Every row gives one point. The ring and each string are closed loops that go straight from each point to the next, and from the last back to the first. Before rounding, they use only three directions, however many columns there are. Count how often each string passes through the ring. Passing back the other way cancels.

Ring (8 x 3)
-0.010,0.005,-0.008
-0.034,0.002,-0.017
-0.046,-0.011,-0.025
-0.045,-0.035,-0.021
-0.025,-0.049,-0.005
0.006,-0.045,0.003
0.027,-0.032,0.002
0.022,-0.009,-0.002
String (13 x 3)
-0.041,-0.027,-0.008
-0.012,-0.028,-0.015
0.000,-0.051,-0.021
-0.004,-0.061,0.008
0.006,-0.046,0.017
0.047,-0.036,0.014
0.011,-0.016,0.011
-0.009,-0.012,0.003
0.006,-0.015,-0.018
-0.002,0.005,-0.024
-0.055,0.015,-0.019
-0.065,-0.005,-0.014
-0.080,-0.018,-0.017
Times through: 2

Ring (8 x 4)
-0.003,0.039,-0.004,-0.042
-0.029,0.051,-0.016,-0.029
-0.043,0.050,-0.020,-0.012
-0.038,0.029,-0.020,-0.001
-0.010,-0.001,-0.012,-0.010
0.017,-0.014,0.000,-0.023
0.034,-0.006,0.014,-0.036
0.026,0.013,0.012,-0.043
String (8 x 4)
-0.045,0.056,-0.039,-0.045
-0.033,0.064,-0.015,-0.031
-0.002,0.043,0.009,-0.026
0.000,0.022,0.002,-0.023
0.002,0.015,-0.014,-0.046
0.005,0.022,-0.002,-0.036
-0.005,0.026,-0.003,-0.027
-0.019,0.033,-0.021,-0.038
Times through: 1

Ring (9 x 8)
-0.027,0.001,-0.040,-0.029,0.030,0.011,-0.024,0.004
-0.043,0.036,0.000,-0.034,0.010,0.000,-0.020,0.007
-0.042,0.046,0.035,-0.024,-0.003,-0.001,-0.010,0.003
-0.041,0.035,0.044,-0.010,-0.003,0.001,0.000,-0.004
-0.030,-0.005,0.029,0.011,0.011,0.010,0.012,-0.016
-0.004,-0.033,0.015,0.022,0.019,0.023,0.010,-0.022
0.031,-0.051,0.002,0.023,0.023,0.036,-0.004,-0.021
0.033,-0.047,-0.018,0.010,0.027,0.036,-0.016,-0.014
0.006,-0.029,-0.039,-0.011,0.033,0.025,-0.022,-0.005
String (17 x 8)
-0.055,-0.032,-0.022,0.011,0.038,0.007,0.019,-0.019
-0.020,-0.028,-0.007,0.009,0.027,0.017,0.005,-0.016
0.010,-0.018,0.016,0.008,0.013,0.025,-0.007,-0.013
0.045,-0.033,0.026,0.019,0.009,0.038,-0.011,-0.017
0.005,-0.029,-0.010,0.004,0.024,0.025,-0.009,-0.012
-0.013,-0.047,-0.057,-0.003,0.046,0.022,-0.009,-0.011
-0.008,-0.051,-0.083,-0.014,0.054,0.025,-0.021,-0.006
-0.021,-0.026,-0.076,-0.027,0.047,0.017,-0.026,0.001
-0.055,-0.009,-0.067,-0.030,0.044,0.004,-0.015,0.002
-0.082,0.022,-0.079,-0.056,0.044,-0.009,-0.025,0.014
-0.072,0.012,-0.045,-0.032,0.035,-0.005,-0.009,0.003
-0.031,0.008,-0.002,-0.014,0.017,0.008,-0.009,-0.003
-0.007,0.024,0.038,-0.011,-0.003,0.013,-0.014,-0.002
-0.015,0.057,0.082,-0.013,-0.024,0.005,-0.010,0.000
-0.004,0.008,0.029,-0.003,0.004,0.016,-0.009,-0.007
-0.049,-0.001,-0.003,-0.005,0.022,0.004,0.006,-0.010
-0.069,-0.015,-0.009,0.007,0.031,0.000,0.022,-0.017
Times through: 0

Ring (10 x 9)
-0.005,0.030,-0.019,-0.023,0.017,0.038,0.052,-0.050,0.039
-0.009,0.039,-0.027,-0.024,0.029,0.049,0.053,-0.036,0.050
-0.008,0.032,-0.031,-0.016,0.030,0.051,0.040,-0.011,0.044
-0.003,0.008,-0.032,0.001,0.017,0.041,0.012,0.014,0.017
0.005,-0.016,-0.021,0.013,-0.001,0.022,-0.005,0.028,-0.008
0.011,-0.027,-0.005,0.017,-0.012,0.005,-0.003,0.030,-0.019
0.016,-0.029,0.012,0.014,-0.018,-0.009,0.009,0.023,-0.020
0.015,-0.019,0.021,0.004,-0.018,-0.013,0.029,-0.004,-0.009
0.011,-0.008,0.014,-0.004,-0.013,-0.004,0.037,-0.025,0.001
0.003,0.010,-0.003,-0.015,-0.001,0.016,0.045,-0.047,0.019
String (25 x 9)
-0.001,0.003,-0.026,-0.012,-0.007,0.028,0.025,-0.069,0.007
0.002,0.012,-0.005,-0.019,-0.004,0.016,0.049,-0.070,0.019
0.007,0.016,0.018,-0.019,0.002,0.004,0.065,-0.041,0.028
0.008,0.011,0.019,-0.014,0.002,0.002,0.058,-0.022,0.023
0.006,-0.004,-0.006,-0.003,-0.005,0.013,0.026,-0.021,0.004
0.008,-0.015,-0.009,0.003,-0.014,0.010,0.012,-0.024,-0.010
0.020,-0.036,0.023,0.011,-0.034,-0.024,0.015,-0.013,-0.030
0.021,-0.035,0.028,0.013,-0.029,-0.025,0.017,0.006,-0.026
0.015,-0.038,0.002,0.017,-0.028,-0.008,-0.005,0.003,-0.032
0.009,-0.019,-0.005,0.008,-0.012,0.007,0.008,0.001,-0.011
0.011,-0.009,0.010,0.003,-0.004,0.001,0.027,0.013,0.001
0.018,-0.024,0.026,0.012,-0.014,-0.016,0.021,0.035,-0.013
0.021,-0.038,0.028,0.020,-0.023,-0.023,0.008,0.044,-0.027
0.024,-0.044,0.030,0.024,-0.028,-0.029,0.003,0.046,-0.034
0.017,-0.013,0.035,0.005,-0.007,-0.017,0.040,0.031,0.002
0.009,0.002,0.012,-0.004,0.003,0.005,0.040,0.007,0.014
0.008,-0.012,-0.005,0.004,-0.008,0.010,0.016,-0.006,-0.004
0.007,-0.013,-0.011,0.004,-0.010,0.013,0.012,-0.013,-0.007
0.005,-0.003,-0.008,-0.001,-0.002,0.016,0.023,-0.012,0.005
0.008,-0.018,-0.009,0.003,-0.019,0.007,0.011,-0.033,-0.014
0.008,-0.013,-0.003,-0.004,-0.020,0.004,0.024,-0.050,-0.008
0.007,0.005,0.010,-0.015,-0.008,0.003,0.050,-0.053,0.014
0.006,0.018,0.015,-0.018,0.007,0.008,0.064,-0.030,0.031
0.004,0.014,0.003,-0.014,0.006,0.015,0.049,-0.025,0.025
0.001,0.001,-0.021,-0.005,-0.002,0.026,0.020,-0.033,0.007
Times through: 2
String (17 x 9)
-0.017,0.057,-0.044,-0.032,0.044,0.070,0.059,-0.043,0.068
-0.009,0.022,-0.044,-0.011,0.021,0.054,0.023,-0.024,0.030
-0.003,0.013,-0.029,-0.007,0.014,0.040,0.023,-0.012,0.021
-0.002,0.034,-0.003,-0.018,0.032,0.033,0.060,0.009,0.050
-0.009,0.047,-0.021,-0.022,0.045,0.053,0.060,0.008,0.063
-0.016,0.047,-0.049,-0.021,0.043,0.072,0.041,-0.015,0.058
-0.006,0.015,-0.040,-0.008,0.014,0.048,0.018,-0.027,0.021
0.001,0.011,-0.012,-0.008,0.010,0.026,0.034,-0.013,0.021
-0.006,0.049,-0.004,-0.033,0.032,0.037,0.080,-0.038,0.064
-0.009,0.038,-0.026,-0.031,0.018,0.045,0.059,-0.078,0.046
-0.003,0.023,-0.018,-0.024,0.006,0.032,0.050,-0.074,0.030
0.004,0.027,0.018,-0.024,0.013,0.010,0.075,-0.030,0.042
0.003,0.010,-0.005,-0.011,0.004,0.019,0.040,-0.027,0.020
0.001,0.006,-0.018,-0.009,0.001,0.026,0.028,-0.038,0.013
-0.008,0.024,-0.035,-0.024,0.006,0.043,0.041,-0.087,0.029
-0.011,0.051,-0.025,-0.037,0.029,0.051,0.073,-0.076,0.062
-0.008,0.054,-0.009,-0.034,0.038,0.043,0.082,-0.036,0.069
Times through: 1

Ring (10 x 11)
-0.014,0.004,0.018,-0.024,0.039,0.059,0.034,0.054,-0.010,-0.037,-0.025
0.004,0.025,0.011,0.006,0.018,0.052,0.033,0.044,0.022,-0.040,0.027
0.011,0.034,-0.003,0.028,-0.004,0.030,0.023,0.026,0.036,-0.037,0.055
0.009,0.038,-0.021,0.041,-0.023,-0.002,0.018,0.003,0.033,-0.024,0.061
-0.003,0.034,-0.033,0.035,-0.028,-0.029,0.020,-0.013,0.011,-0.009,0.038
-0.020,0.015,-0.041,0.018,-0.024,-0.048,0.014,-0.020,-0.019,0.002,-0.005
-0.035,-0.010,-0.041,0.001,-0.016,-0.050,-0.004,-0.016,-0.040,0.000,-0.047
-0.042,-0.029,-0.033,-0.014,-0.003,-0.035,-0.018,-0.001,-0.048,-0.009,-0.073
-0.039,-0.032,-0.010,-0.030,0.021,0.006,-0.007,0.027,-0.044,-0.023,-0.079
-0.026,-0.014,0.011,-0.034,0.039,0.043,0.020,0.048,-0.029,-0.032,-0.056
String (21 x 11)
-0.013,0.002,-0.009,0.002,0.005,0.014,0.005,0.024,-0.002,-0.029,-0.009
-0.001,0.005,0.003,0.009,0.008,0.038,0.000,0.038,0.020,-0.045,0.014
-0.012,0.009,-0.010,0.004,0.004,0.011,0.016,0.020,-0.003,-0.025,-0.003
0.000,0.034,0.005,0.002,0.017,0.038,0.051,0.033,0.009,-0.027,0.022
0.018,0.050,0.001,0.032,-0.002,0.038,0.042,0.027,0.045,-0.035,0.074
0.006,0.050,-0.003,0.017,0.004,0.024,0.060,0.019,0.018,-0.019,0.047
-0.005,0.021,-0.018,0.019,-0.009,-0.001,0.017,0.009,0.008,-0.021,0.020
-0.003,0.012,-0.032,0.037,-0.031,-0.022,-0.015,-0.004,0.020,-0.025,0.031
0.000,0.025,-0.046,0.052,-0.048,-0.048,-0.011,-0.025,0.023,-0.014,0.048
-0.012,0.002,-0.034,0.027,-0.027,-0.028,-0.019,-0.006,0.004,-0.021,0.008
-0.018,0.013,-0.019,0.001,0.000,-0.009,0.027,0.006,-0.018,-0.010,-0.013
-0.033,0.012,-0.042,-0.001,-0.013,-0.055,0.032,-0.023,-0.046,0.015,-0.036
-0.037,0.004,-0.032,-0.015,0.001,-0.038,0.033,-0.010,-0.053,0.010,-0.054
-0.031,-0.004,-0.025,-0.010,0.002,-0.021,0.014,0.003,-0.037,-0.006,-0.045
-0.033,-0.005,-0.018,-0.020,0.013,-0.011,0.024,0.011,-0.043,-0.006,-0.055
-0.049,-0.035,-0.022,-0.035,0.016,-0.020,-0.004,0.011,-0.065,-0.008,-0.099
-0.034,-0.012,-0.009,-0.027,0.022,0.005,0.019,0.023,-0.042,-0.014,-0.062
-0.019,-0.004,-0.017,0.002,-0.001,-0.001,-0.002,0.015,-0.011,-0.024,-0.020
-0.027,-0.031,-0.008,-0.014,0.012,0.014,-0.025,0.031,-0.019,-0.036,-0.051
-0.018,-0.009,-0.010,-0.002,0.006,0.011,-0.006,0.024,-0.008,-0.031,-0.023
-0.018,0.007,0.009,-0.024,0.033,0.041,0.040,0.042,-0.019,-0.027,-0.029
Times through: 0

Ring (6 x 14)
-0.015,-0.012,-0.007,-0.005,0.030,-0.018,0.050,0.013,-0.002,0.043,0.008,0.019,0.016,-0.022
0.003,-0.013,-0.001,-0.001,0.024,-0.016,0.025,0.023,0.005,0.018,-0.005,0.000,0.007,-0.015
0.027,0.004,0.042,-0.013,-0.009,-0.024,-0.053,0.024,0.033,-0.036,-0.022,0.026,-0.020,0.022
-0.003,0.012,0.053,-0.032,-0.046,-0.030,-0.059,0.007,0.030,-0.037,-0.023,0.049,-0.020,0.016
-0.041,0.009,0.040,-0.043,-0.055,-0.031,-0.022,-0.010,0.013,-0.005,-0.012,0.060,-0.005,-0.007
-0.035,-0.002,0.010,-0.023,0.003,-0.026,0.037,-0.003,0.002,0.041,0.012,0.055,0.014,-0.017
String (29 x 14)
0.024,-0.010,0.014,-0.001,0.010,-0.015,-0.015,0.032,0.017,-0.017,-0.022,-0.012,-0.008,-0.001
0.012,-0.005,0.023,-0.012,-0.016,-0.018,-0.030,0.024,0.018,-0.028,-0.029,-0.007,-0.012,-0.002
0.049,0.006,0.051,-0.007,-0.003,-0.024,-0.074,0.033,0.043,-0.053,-0.028,0.023,-0.029,0.036
0.058,0.015,0.067,-0.008,0.003,-0.029,-0.090,0.032,0.054,-0.057,-0.021,0.053,-0.034,0.054
0.028,0.011,0.053,-0.016,-0.006,-0.029,-0.059,0.019,0.040,-0.033,-0.014,0.055,-0.022,0.033
-0.019,0.000,0.025,-0.026,-0.028,-0.024,-0.012,0.006,0.012,-0.004,-0.014,0.029,-0.004,-0.009
-0.042,0.002,0.030,-0.042,-0.072,-0.025,-0.026,-0.004,0.006,-0.020,-0.030,0.019,-0.008,-0.021
-0.018,0.016,0.062,-0.045,-0.076,-0.033,-0.075,-0.002,0.030,-0.048,-0.031,0.054,-0.024,0.013
0.003,0.024,0.079,-0.042,-0.064,-0.037,-0.098,0.002,0.045,-0.059,-0.027,0.078,-0.033,0.037
0.004,0.013,0.054,-0.028,-0.028,-0.031,-0.054,0.008,0.033,-0.028,-0.015,0.061,-0.019,0.023
-0.003,0.005,0.036,-0.022,-0.016,-0.027,-0.025,0.009,0.022,-0.010,-0.010,0.045,-0.009,0.007
-0.032,0.001,0.028,-0.035,-0.054,-0.025,-0.020,0.000,0.008,-0.014,-0.024,0.022,-0.006,-0.016
-0.027,-0.001,0.024,-0.031,-0.043,-0.024,-0.014,0.003,0.008,-0.009,-0.021,0.021,-0.004,-0.016
0.005,0.004,0.037,-0.019,-0.013,-0.026,-0.031,0.014,0.025,-0.016,-0.013,0.039,-0.012,0.011
0.062,0.012,0.062,-0.004,0.013,-0.028,-0.083,0.034,0.053,-0.052,-0.018,0.049,-0.032,0.053
0.058,0.005,0.048,0.000,0.015,-0.023,-0.068,0.038,0.044,-0.048,-0.023,0.023,-0.027,0.039
0.019,-0.007,0.019,-0.006,-0.003,-0.017,-0.023,0.028,0.018,-0.023,-0.025,-0.008,-0.011,-0.001
-0.018,-0.008,0.009,-0.018,-0.018,-0.018,0.007,0.012,0.003,0.003,-0.017,0.002,0.002,-0.022
-0.013,-0.004,0.016,-0.018,-0.009,-0.022,0.003,0.010,0.009,0.006,-0.009,0.023,0.001,-0.011
0.018,-0.008,0.009,0.002,0.036,-0.018,0.013,0.025,0.015,0.014,0.000,0.018,0.002,0.001
0.012,-0.007,0.010,-0.001,0.033,-0.020,0.016,0.022,0.014,0.018,0.002,0.025,0.004,0.000
-0.024,-0.010,0.001,-0.016,-0.004,-0.019,0.027,0.009,-0.001,0.021,-0.007,0.010,0.009,-0.026
-0.029,-0.015,-0.012,-0.012,0.004,-0.015,0.048,0.010,-0.009,0.034,-0.004,-0.002,0.016,-0.037
-0.013,-0.022,-0.027,0.005,0.047,-0.011,0.076,0.020,-0.012,0.056,0.009,-0.008,0.024,-0.036
-0.031,-0.022,-0.025,-0.006,0.017,-0.012,0.069,0.013,-0.017,0.047,-0.001,-0.016,0.023,-0.047
-0.022,-0.010,0.002,-0.016,-0.004,-0.019,0.025,0.010,-0.001,0.019,-0.007,0.010,0.008,-0.025
0.000,-0.003,0.018,-0.012,0.009,-0.022,0.003,0.015,0.014,0.009,-0.004,0.031,0.000,-0.002
0.027,-0.009,0.008,0.006,0.044,-0.017,0.011,0.030,0.017,0.011,-0.001,0.013,0.001,0.004
0.036,-0.012,0.008,0.010,0.041,-0.014,0.001,0.037,0.018,-0.001,-0.010,-0.005,-0.003,0.004
Times through: 0
